Each row is a point. Any point is a mix of the corners, with weights that add up to 1. It lies inside the corners' shape when no weight is negative. Is each point inside? If not, which corners have a negative weight?

Corners:
(1): [-0.12 -0.01]
(2): [0.06 0.80]
(3): [ 0.22 -0.52]
Points:
[-0.09  0.02] -> inside
[0.17 0.42] -> outside (1)
[ 0.12 -0.50] -> outside (2)
[0.18 0.33] -> outside (1)
[-0.07 -0.38] -> outside (2)

Corners:
(1): [-0.19 -0.67  0.20 -0.74 -0.73  0.27  0.08  0.29]
(2): [ 0.02 -0.21  0.60 -0.73 -0.18  0.37  0.00  0.23]
(3): [ 0.05  0.41  0.09  0.25 -0.50 -0.33  0.49 -0.21]
(4): [-0.60 -0.01  0.39 -0.39 -0.69 -0.33  0.39 -0.39]
(5): [-0.01 -0.19 -0.08 -0.62 -0.27 -0.14 -0.38  0.25]
(6): [-0.02  0.36 -0.55  0.42  0.76  0.07  0.19 -0.17]
(7): [ 0.48  0.08 -0.15  0.44  0.77  0.28  0.43 -0.85]
(8): [ 0.14  0.53 -0.37  0.23  0.13  0.25 -0.08 -0.38]
(9): [ 0.09 -0.28  0.08  0.10  0.17  0.41 -0.69  0.19]
Points:
[ 0.01  0.03  0.05  0.03  0.13  0.05  0.01 -0.05] -> outside (1, 8)
[ 0.00 -0.13  0.00 -0.31 -0.17  0.18 -0.24  0.29] -> outside (4, 7)
[ 0.17  0.03 -0.05 -0.08  0.15  0.21 -0.04 -0.03] -> outside (4)
[-0.19 -0.50  0.35 -0.62 -0.15  0.21 -0.17  0.18] -> outside (3, 8)
[ 0.08  0.01  0.06  0.07  0.05  0.21  0.04 -0.15] -> outside (5)
[ 0.02 -0.43  0.23 -0.56 -0.22  0.18 -0.17  0.08] -> outside (3, 6, 8)

Corners:
(1): [-0.29  0.61  0.13  0.01 -0.43  0.37 -0.04 -0.16  0.27 -0.31  0.08 -0.03
  0.13 -0.04]
(2): [-0.20 -0.44 -0.52 -0.15 -0.59  0.16  0.65 -0.84  0.20 -0.27 -0.38  0.37
  0.16  0.17]
(3): [ 0.32 -0.13  0.13  0.29 -0.64  0.11 -0.08  0.09  0.27 -0.37  0.44  0.29
 -0.46  0.45]
(4): [ 0.10  0.64 -0.27 -0.50 -0.19 -0.31 -0.43  0.35 -0.24  0.15  0.48  0.36
 -0.39  0.23]
(5): [ 0.11  0.33  0.50  0.00 -0.44 -0.59 -0.13 -0.29  0.42 -0.41  0.43  0.23
  0.28  0.15]
(6): [-0.54 -0.24 -0.13  0.25  0.11  0.06  0.54 -0.62 -0.40 -0.35 -0.27 -0.19
 -0.02  0.83]
(7): [-0.04  0.05 -0.27  0.15 -0.09 -0.17 -0.04  0.07  0.62  0.00  1.18  0.32
 -0.05 -0.12]
(8): [ 0.30 -0.43 -0.07 -0.07  0.06  0.50  0.60 -0.04 -0.02 -0.38 -0.20  0.05
  0.07 -0.14]
(9): [-0.32 -0.50  0.08  0.22 -0.49 -0.20  0.39 -0.30 -0.31  0.01  0.02 -0.25
 -0.37 -0.12]
(10): [ 0.08  0.16 -0.10  0.38  0.01 -0.20 -0.44 -0.14  0.05 -0.27  0.15  0.54
 -0.12 -0.07]
(11): [-0.10  0.13  0.17 -0.86  0.30  0.23 -0.51 -0.14  0.11 -0.08  0.33  0.64
 -0.53 -0.31]
(12): [ 0.56  0.08  0.12  0.19 -0.26  0.37 -0.13 -0.55  0.09  0.25  0.84  0.44
 -0.24 -0.07]
(13): [ 0.42  0.03 -0.35 -1.07 -0.12  0.56 -1.07 -0.11  0.16  0.01  0.58  0.19
  0.12 -0.54]
(14): [-0.34 -0.88  0.25  0.50 -0.49  0.38  0.67 -0.18 -0.14  0.34 -0.56  0.24
  0.23  0.36]
(15): [ 0.33  0.28 -0.22 -0.64  0.28  0.18 -0.86 -0.24  0.35  0.25 -0.11 -0.03
 -0.43  0.01]
Points:
[-0.01  0.02 -0.04 -0.26 -0.09  0.17 -0.07 -0.19  0.13 -0.13  0.18  0.28
 -0.16 -0.06] -> inside
[ 0.02 -0.03 -0.08  0.03 -0.26  0.02  0.02 -0.24  0.16 -0.09  0.21  0.16
 -0.03  0.10] -> outside (11)
[ 0.04  0.01 -0.04 -0.14 -0.09  0.16 -0.02 -0.28  0.05 -0.09  0.17  0.22
 -0.05 -0.05] -> outside (3)
[ 0.16  0.10 -0.06 -0.20 -0.16  0.06 -0.30 -0.07  0.22 -0.06  0.41  0.32
 -0.17 -0.09] -> outside (6)
[ 0.19  0.15 -0.02 -0.42 -0.14  0.20 -0.43 -0.20  0.18 -0.15  0.21  0.26
 -0.01 -0.02] -> outside (7, 9)

Corners:
(1): [ 0.14  0.49 -0.36 -0.70  0.69  0.62  0.46 -0.29  0.35 -0.18 -0.04 -0.10
  0.70  0.42 -0.36 -0.43 -0.17  0.27 -0.61 -0.04]
(2): [ 0.31  0.51  0.46  0.18  0.08 -0.17 -0.17  0.19 -0.29  0.17  0.12 -0.44
 -0.35  0.68 -0.01  0.20  0.05  0.38  0.14  0.24]
(3): [ 0.18  0.43 -0.05 -0.65  0.58  0.18  0.59  0.13 -0.32  0.27  0.16  0.39
  0.09 -0.07  0.55 -0.28  0.16 -0.29 -0.33  0.40]
(4): [ 0.12 -0.06 -0.04  0.27 -0.19  0.43 -0.30 -0.33 -0.22 -0.09 -0.20 -0.40
 -0.21 -0.27  0.59  0.02  0.52  0.42  0.09 -0.13]
(5): [ 0.08 -0.16  0.16 -0.07  0.45  0.21 -0.41  0.37 -0.12  0.27 -0.54  0.58
 -0.03 -0.26 -0.16  0.34 -0.59 -0.18 -0.84 -0.53]
(6): [ 0.22  0.28 -0.28 -0.42  0.43  0.03 -0.25 -0.58 -0.23 -0.61  0.47 -0.34
 -0.29  0.01 -0.01 -0.03  0.75 -0.65  0.03  0.64]
(7): [ 0.16  0.48  0.61 -0.27  0.30  0.25 -0.07  0.58  0.33  0.32  0.07  0.61
 -0.11  0.30  0.12  0.47  0.60  0.51  0.32  0.36]
(8): [-0.15  0.12  0.32 -0.42 -0.46  0.02 -0.14 -0.01 -0.31  0.34 -0.44 -0.32
  0.37 -0.06 -0.07  0.31  0.35 -0.85 -0.20 -0.63]
(9): [-0.31  0.58  0.25  0.39 -0.44  0.28  0.63  0.03  0.05  0.24 -0.27  0.29
  0.19  0.14  0.13 -0.22  0.41 -0.93  0.47  0.29]
(10): [-0.60 -0.27  0.52 -0.31  0.69 -0.23  0.35 -0.23  0.28 -0.18  0.47 -0.01
  0.63  0.53  0.26  0.30  0.41  0.05  0.22  0.25]
(11): [ 0.34 -0.31  0.00 -0.12  0.16 -0.27  0.28  0.40  0.06  0.13 -0.37 -0.07
 -0.16 -0.44  0.25  0.06  0.45  0.00 -0.72 -0.12]
(12): [-0.24 -0.09 -0.35  0.16  0.18  0.54 -0.04  0.59  0.02 -0.47  0.46  0.45
  0.83 -0.29 -0.33  0.02  0.11  0.02  0.21  0.32]
(13): [-0.12 -0.15 -0.16  0.51 -0.59  0.09 -0.47 -0.33  0.19 -0.07  0.66  0.01
 -0.35 -0.02 -0.34 -0.06 -0.19  0.30 -0.19 -0.04]
(14): [-0.12  0.06 -0.35  0.06  0.12  0.01  0.44 -0.20 -0.06  0.29 -0.43  0.44
  0.63  0.25 -0.11  0.12 -0.02 -0.18 -0.43 -0.46]
(15): [-0.36 -0.03 -0.21 -0.02  0.04  0.03  0.21 -0.31  0.01 -0.66  0.95 -0.31
 -0.27 -0.07  0.06  0.28  0.34  0.04  0.37 -0.43]
(16): [ 0.12  0.24  0.20 -0.50  0.22 -0.19 -0.34 -0.33  0.02 -0.26 -0.13  0.55
  0.19 -0.33  0.51  0.48 -0.34  0.11  0.17  0.41]
(17): [-0.02  0.28 -0.01 -0.13  0.24  0.31 -0.22  0.55  0.60 -0.12 -0.24  0.41
  0.44  0.42  0.53  0.62  0.12  0.34 -0.71  0.54]
(18): [-0.14 -0.24 -0.78  0.38 -0.30  0.65  0.23 -0.07  0.57  0.17 -0.13 -0.25
  0.25  0.51  0.00 -0.19  0.01 -0.45  0.20  0.33]
(19): [ 0.48 -0.05 -0.56  0.42  0.05  0.18 -0.20 -0.18  0.48  0.40 -0.50 -0.26
  0.77 -0.27  0.39 -0.40  0.28 -0.40 -0.15 -0.46]
(20): [-0.44 -0.34 -0.38 -0.41 -0.16  0.10  0.38 -0.06 -0.13 -0.60  0.40  0.07
 -0.27  0.61 -0.35 -0.51  0.37 -0.43  0.09 -0.15]
(21): [ 0.47 -0.43  0.38  0.41 -0.34  0.06  0.07 -0.28  0.32  0.25 -0.16 -0.07
  0.21  0.56  0.53  0.37  0.01  0.01 -0.17  0.14]
Points:
[ 0.01 -0.01  0.01  0.19 -0.19  0.07  0.04  0.13  0.10  0.06 -0.03 -0.04
  0.04  0.16  0.28  0.08  0.56 -0.17 -0.04  0.28] -> outside (1, 5, 15, 16)
[-0.01  0.09 -0.08 -0.04  0.05  0.25 -0.01  0.10  0.24  0.02 -0.08  0.11
  0.20  0.21  0.18  0.18  0.15 -0.04 -0.13  0.18] -> inside
[ 0.05  0.11 -0.07 -0.11  0.19  0.18  0.09  0.01  0.11  0.08 -0.12  0.19
  0.25  0.12  0.07  0.08  0.08 -0.04 -0.22 -0.03] -> inside
[-0.04  0.07 -0.03 -0.03  0.09  0.15  0.12 -0.01  0.11  0.00  0.02  0.03
  0.19  0.21  0.10  0.06  0.26 -0.15 -0.13  0.07] -> outside (16)

Corners:
(1): [-0.34  0.46  0.57 -0.44 -0.31  0.14  0.40 -0.60 -0.02  0.28 -0.28  0.79
  0.47 -0.13  0.15  0.20 -0.17 -0.38 -0.41 -0.17]
(2): [ 0.24 -0.58  0.47  0.19 -0.27 -0.33 -0.70  0.61 -0.15  0.18  0.60 -0.10
 -0.58  0.51 -0.15  0.00  0.30 -0.07  0.79 -0.02]
(3): [-0.03  0.33 -0.64  0.29 -0.02 -0.48  0.63 -0.16  0.13 -0.13 -1.21  0.08
 -0.10  0.22 -0.02  0.25  0.08  0.79 -0.09  0.07]
(4): [ 0.33 -0.39  0.14 -0.30 -0.47  0.12 -0.84  0.05 -0.14  0.16  0.56 -0.05
  0.00  0.17 -0.24 -0.06  0.40  0.05  0.08 -0.21]
(5): [ 0.06 -0.19  0.17 -0.44 -0.21  0.08 -0.09  0.74 -0.33  0.42  0.27 -0.13
 -0.45 -0.14 -0.07 -0.37  0.13  0.33  0.45 -0.11]
(6): [ 0.07  0.74 -0.64  0.47  0.46 -0.13  0.00  0.04 -0.32 -0.69 -0.23  0.32
 -0.20  0.15 -0.23  0.20  0.31  0.76 -0.48  0.29]
(7): [ 0.37  0.67 -0.20 -0.17  0.27 -0.59  0.58 -0.93 -0.02  0.30 -0.11  0.03
  0.12 -0.24 -0.04  0.28  0.07 -0.54 -0.43 -0.46]
(8): [ 0.27  0.43 -0.36 -0.62 -0.18 -0.08  0.64 -0.58  0.02 -0.37 -0.03  0.04
 -0.51 -0.14  0.41  0.09  0.22  0.49 -0.32  0.73]
(9): [ 0.13  0.50 -0.08 -0.15  0.24  0.24  0.30 -0.65 -0.04  0.41  0.10  0.19
  0.53  0.10 -0.25  0.40  0.62 -1.00  0.30  0.29]
(10): [ 0.36  0.35 -0.46  0.36 -0.14 -0.47  0.40 -0.01  0.22 -0.58 -0.69  0.29
 -0.31 -0.45 -0.18 -0.18  0.77  0.93 -0.34  0.17]
(11): [ 0.83 -0.38  0.37 -0.30 -0.11  0.57  0.00  0.31  0.12 -0.20 -0.29 -0.19
 -0.42  0.31  0.36 -0.17  0.23 -0.16 -0.17 -0.04]
(12): [ 0.24 -0.30  0.41 -0.05 -0.34  0.37 -0.03  0.18 -0.04  0.09  0.31 -0.12
  0.03  0.42  0.01 -0.19  0.17  0.53  0.34  0.26]
(13): [ 0.48  0.42 -0.34 -0.52 -0.04 -0.68  0.31 -0.24  0.14 -0.69 -0.68  0.15
  0.08  0.10  0.03 -0.20  0.12  0.69 -0.47  0.46]
(14): [-0.01 -0.67 -0.02  0.11  0.43  0.30 -0.64  0.41  0.01 -0.11  0.58 -0.27
  0.01  0.71  0.19 -0.37  0.25  0.25  0.44 -0.41]
(15): [-0.14  0.55  0.26 -0.24 -0.21 -0.25  0.50 -0.49  0.42  0.80  0.52  0.01
  0.12  0.32 -0.46  0.32  0.00 -0.77 -0.15  0.29]
(16): [-0.14 -0.15  0.35 -0.49 -0.07  0.09 -0.49  0.41 -0.18 -0.13  0.30 -0.41
 -0.19  0.44 -0.02 -0.33  0.39 -0.08  0.88 -0.58]
(17): [ 0.17  0.11 -0.62  0.31 -0.39 -0.03  0.54 -0.33  0.33 -0.27 -0.30  0.06
  0.05  0.19 -0.16 -0.62 -0.10  0.22 -0.18  0.18]
(18): [-0.06 -0.67  0.46 -0.30  0.08  0.26 -0.14  0.34 -0.19 -0.16 -0.13 -0.48
 -0.36  0.18 -0.44 -0.52  0.42  0.16  0.31  0.18]
(19): [ 0.16  0.01 -0.31 -0.17 -0.18 -0.09  0.83  0.41 -0.06 -0.31 -0.12  0.11
 -0.25  0.40  0.20  0.30  0.50  0.24  0.11 -0.11]
(20): [ 0.10 -0.62  0.51 -0.26  0.06  0.01 -0.54  0.45  0.10 -0.12  0.69 -0.01
  0.07  0.05 -0.20  0.01 -0.08 -0.05  0.73 -0.17]
(21): [-0.23  0.24  0.52  0.03  0.11 -0.34  0.52 -0.41  0.30  0.07 -0.19  0.00
  0.67 -0.30  0.37  0.31 -0.37 -0.77 -0.31  0.18]
Points:
[ 0.06  0.18  0.00 -0.19  0.00 -0.15  0.18 -0.15 -0.02  0.01  0.04  0.04
 -0.04  0.08 -0.01  0.09  0.21  0.04  0.01  0.05] -> outside (11, 17)
[ 0.11  0.06 -0.02 -0.05 -0.20  0.14  0.38  0.01  0.14 -0.15 -0.09  0.20
 -0.11 -0.02  0.26  0.03  0.05  0.36 -0.28  0.16] -> outside (2, 7, 9, 13, 16, 18)
[-0.04  0.07  0.29 -0.32 -0.31 -0.08  0.17 -0.11  0.01  0.20  0.17 -0.06
  0.01  0.10 -0.11 -0.15  0.21 -0.17  0.23  0.03] -> outside (3, 6, 11, 14, 20)
[ 0.06  0.15  0.04 -0.15 -0.03 -0.04 -0.19  0.08 -0.24  0.17  0.65  0.14
 -0.21  0.13 -0.14  0.22  0.44  0.01  0.28 -0.11] -> outside (3, 11, 13, 17, 18, 21)
[ 0.14  0.16  0.02 -0.17 -0.09 -0.14  0.22 -0.12  0.03 -0.06 -0.08  0.06
 -0.02  0.07 -0.03  0.04  0.16  0.06  0.00  0.11] -> outside (14)
[ 0.15  0.17 -0.05 -0.17 -0.02 -0.13  0.27 -0.09  0.04 -0.10 -0.14  0.05
 -0.06  0.10 -0.01 -0.01  0.22  0.10  0.01  0.15] -> outside (4)
[ 0.12  0.22 -0.05 -0.20 -0.08 -0.20  0.26 -0.17  0.05 -0.11 -0.28  0.14
  0.04  0.11  0.00  0.02  0.13  0.17 -0.11  0.12] -> inside

Corners:
(1): [ 0.37  0.46  0.50  0.25 -0.36  0.35  0.08 -0.28 -0.10  0.04 -0.43  0.04
 -0.52 -0.23 -0.49 -0.23 -0.20 -0.22 -0.53 -0.14]
(2): [-0.20 -0.58 -0.07 -0.43 -0.45  0.54 -0.12  0.40 -0.10 -0.39 -0.18 -0.50
 -0.07 -0.04  0.24 -0.09  0.12 -0.32 -0.33 -0.24]
(3): [ 0.70 -0.26  0.07 -0.13  0.19 -0.18  0.37 -0.55 -0.27 -0.55  0.11 -0.73
 -0.36 -0.21 -0.50  0.09 -0.28 -0.02  0.04 -0.65]
(4): [ 0.15 -0.46 -0.51 -0.50  0.01  0.06  0.24  0.28 -0.37 -0.04 -0.26 -0.42
  0.49  0.37  0.22 -0.41 -0.23  0.33 -0.33  0.44]
(5): [ 0.34  0.53 -0.54 -0.11  0.51  0.52 -0.06  0.45 -0.49 -0.40  0.39 -0.36
 -0.44 -0.43 -0.18  0.09  0.39 -0.70 -0.82  0.15]
(6): [-0.19 -0.18 -0.19 -0.03 -0.06  0.22 -0.19  0.34  0.01 -0.15 -0.30  0.56
  0.45  0.39  0.02 -0.61  0.66 -0.45  0.30 -0.59]
(7): [ 0.43 -0.49 -0.34  0.47  0.13 -0.44 -0.58  0.42  0.20  0.45 -0.46  0.18
  0.20 -0.32  0.14 -0.32  0.13 -0.61 -1.00 -0.27]
(8): [-0.03  0.63  0.13 -0.67 -0.45  0.01  0.07  0.66 -0.88 -0.18 -0.02 -0.49
 -0.79 -0.39 -0.38 -0.32  0.14  0.66  0.23  0.06]
(9): [ 0.62  0.65 -0.18 -0.18  0.08  0.10  0.14 -0.19  0.16  0.08  0.17 -0.67
 -0.20 -0.42 -0.34  0.35  0.24 -0.46 -0.27  0.41]
(10): [ 0.11 -0.61 -0.53 -0.55 -0.03  0.62  0.30  0.20 -0.08 -0.08  0.02 -0.04
  0.34 -0.49  0.52  0.13 -0.38 -0.34  0.04  0.03]
(11): [ 0.02  0.41 -0.63 -0.54 -0.51 -0.17  0.25 -0.12 -0.70 -0.19  0.12 -0.24
  0.29 -0.29  0.31  0.04 -0.29 -0.54  0.28  0.82]
(12): [ 0.14  0.39  0.38 -0.26  0.19 -0.27 -0.66  0.47 -0.86 -0.52  0.35  0.14
  0.24 -0.38 -0.64 -0.48  0.29  0.19  0.34 -0.41]
(13): [ 0.17  0.31  0.25  0.20 -0.06 -0.02 -0.21 -0.29 -0.58  0.66  0.13 -0.23
  0.05  0.04  0.20 -0.02  0.19  0.18  0.11  0.07]
(14): [ 0.77 -0.65 -0.02  0.52  0.03 -0.29 -0.21  0.14  0.41  0.61 -0.05 -0.15
  0.52  0.66  0.29  0.27  0.32 -0.36  0.56  0.94]
(15): [ 0.42 -0.58 -0.47 -0.13  0.22  0.61 -0.17 -0.52  0.33  0.61 -0.02 -0.36
 -0.40  0.29  0.29 -0.21  0.15  0.53  0.30  0.17]
(16): [ 0.14 -0.15  0.18  0.20 -0.53 -0.30  0.26 -0.52  0.01  0.20 -0.08  0.60
  0.17 -0.24 -0.29 -0.51  0.10  0.18 -0.07 -0.36]
(17): [-0.14  0.44  0.70  0.30 -0.33 -0.33  0.36  0.53  0.18 -0.48 -0.20 -0.53
  0.09  0.33 -0.12 -0.63 -0.07 -0.62  0.67  0.54]
(18): [-0.27 -0.58  0.11 -0.58  0.27  0.04  0.50  0.31 -0.04  0.14 -0.22  0.23
 -0.07 -0.50  0.22 -0.19 -0.46 -0.48  0.06  0.27]
(19): [-0.01  0.44 -0.39  0.19  0.07 -0.05  0.21 -0.49 -0.40 -0.67 -0.13 -0.02
  0.08 -0.74 -0.64 -0.11  0.03  0.36 -0.02 -0.18]
(20): [-0.37  0.00  0.32  0.24 -0.22 -0.43  0.12 -0.15  0.21 -0.46 -0.11 -0.17
  0.12  0.24 -0.44 -0.18 -0.44  0.52 -0.06 -0.59]
(21): [ 0.39 -0.23  0.32  0.15  0.06 -0.33 -0.27  0.31  0.12 -0.53 -0.09  0.14
  0.46  0.53  0.57  0.05  0.38 -0.49  0.69  0.41]
Points:
[ 0.16 -0.04  0.09 -0.08 -0.03 -0.10  0.09 -0.03 -0.11 -0.16 -0.13 -0.15
 -0.04 -0.24 -0.11 -0.22 -0.18  0.14  0.00 -0.14] -> outside (2, 5, 6, 11, 14)
[ 0.26  0.03  0.06 -0.01  0.04 -0.05 -0.05  0.16 -0.11 -0.03 -0.06 -0.14
 -0.02 -0.12 -0.13 -0.17  0.10 -0.06  0.01 -0.02] -> outside (2, 11)
[ 0.21  0.08 -0.03 -0.07 -0.02 -0.05  0.05  0.02 -0.16  0.00 -0.04 -0.12
  0.00 -0.14 -0.07 -0.14  0.03 -0.11  0.04  0.13] -> outside (2)
[ 0.49 -0.01 -0.04 -0.11 -0.15  0.17 -0.10 -0.34 -0.15  0.04  0.17 -0.36
 -0.05  0.07 -0.04  0.08 -0.10  0.09 -0.07  0.06] -> outside (6, 7, 8, 17, 18, 19)
[ 0.14 -0.14  0.10 -0.12 -0.18 -0.08  0.03  0.06 -0.08  0.02 -0.11 -0.18
  0.05  0.07  0.03 -0.23 -0.04 -0.03  0.20  0.06] -> outside (5, 19)
[ 0.05  0.22 -0.04 -0.22 -0.16  0.05  0.03  0.22 -0.32 -0.25 -0.05 -0.10
  0.05 -0.25 -0.09 -0.18  0.03 -0.24 -0.10  0.05] -> outside (3, 14, 15)
[ 0.04 -0.09  0.03 -0.10 -0.14  0.01 -0.01  0.12 -0.12 -0.01 -0.16 -0.16
  0.14  0.03  0.06 -0.16 -0.06 -0.02  0.07  0.12] -> outside (3, 5, 16)
